Rows are points. The window is the flat piece filled in between its corners: a triangle in 3 columns, a solid with four corners in 4, and so on. A path goes straight from each point to the next, and from the last back to the first. List the points from which the path goes on through the window.

Window, 4 rows:
[[-0.68 -2.67 -0.43  0.58]
 [-1.81  0.18  1.37 -0.55]
 [ 2.88 -2.48  2.25  0.79]
 [-1.37  1.37  0.22 -0.03]]
Path:
(1): [ 1.68 -1.43  0.42  0.05]
(2): [ 0.54 -1.41  0.80  1.87]
(3): [-1.18 -0.90  1.63  0.56]
(4): [-0.72 -1.13  0.38 -1.74]
(5): [ 1.69 -1.90  1.41 -0.09]
(6): [ 1.86 -2.41  2.05  1.54]
(7): [-2.09 -2.64  0.27  2.31]
(8): [ 0.56 -2.22 -0.66 -0.92]
(9): [-2.00  1.07 -0.09 -1.63]
(10): [-2.84  0.47  1.56  1.04]
(11): [-1.46  0.37  1.58  1.84]
(12): [-0.53  0.09 -1.33 -1.84]
(13): [ 2.50 -1.66  1.04 -1.64]
(14): [ 1.34 -1.95  0.83  2.18]
(15): [ 1.56 -1.62  2.39  1.74]
(16): [ 2.51 -2.13  1.06 -0.92]
Through the window after points: 5, 7, 11, 15

Window, 8 rows:
[[ 0.38  2.65 -0.94  1.59 -2.70 -0.51 -1.29 -2.76]
 [ 0.84  0.08  2.37 -0.86 -0.72 -0.76  2.33  2.91]
 [ 1.25 -0.02  3.52 -2.94  0.68 -1.98  4.51  0.83]
 [ 0.96 -1.26 -1.51 -2.60  0.26 -2.04  2.95  1.39]
 [-1.92  0.54 -1.06  3.13 -0.44 -0.10 -0.35 -2.02]
 [ 1.27 -0.53  2.45 -1.62  0.25 -1.44 -0.92 -0.27]
 [-0.08  2.99  1.20  0.12  1.83  2.52 -2.50 -1.53]
 [ 2.06 -2.51 -2.06 -0.38 -0.04  2.18  1.66 -1.66]]
Path:
(1): [ 1.57  0.39  1.25  1.01 -0.40 -1.11  1.82  0.93]
(2): [-0.92 -0.54  0.86 -2.37 -0.58  0.36  1.37  1.57]
(3): [-4.02  0.05 -0.39 -1.17 -2.25 -0.74  0.81 -1.98]
(4): [ 3.22  1.13 -0.05  2.56  0.86 -0.21  0.17  0.04]
(5): [ 0.66  1.22  1.26  0.21  0.38 -1.84  0.15  0.30]
(6): [-0.47  0.73  1.09 -0.41 -0.59  0.48  0.19 -0.59]
(7): [-1.18  0.26  0.65 -1.00 -2.40  0.44  1.15 -0.90]
(8): [ 2.99  1.65 -1.10  1.66  1.53 -0.24  1.03  0.26]
(9): [ 1.67 -0.38  0.82 -0.91  1.30 -1.32  2.72  1.17]
(10): [-0.55 -2.06 -0.29 -1.52 -0.87  0.87  1.26 -0.35]
(11): [-0.75 -1.34  0.15 -3.34 -1.80 -0.86  2.08  1.45]
(12): [ 1.58  0.09  0.36 -0.61  0.65 -1.20  1.80  0.67]
Through the window after points: 1, 3, 11
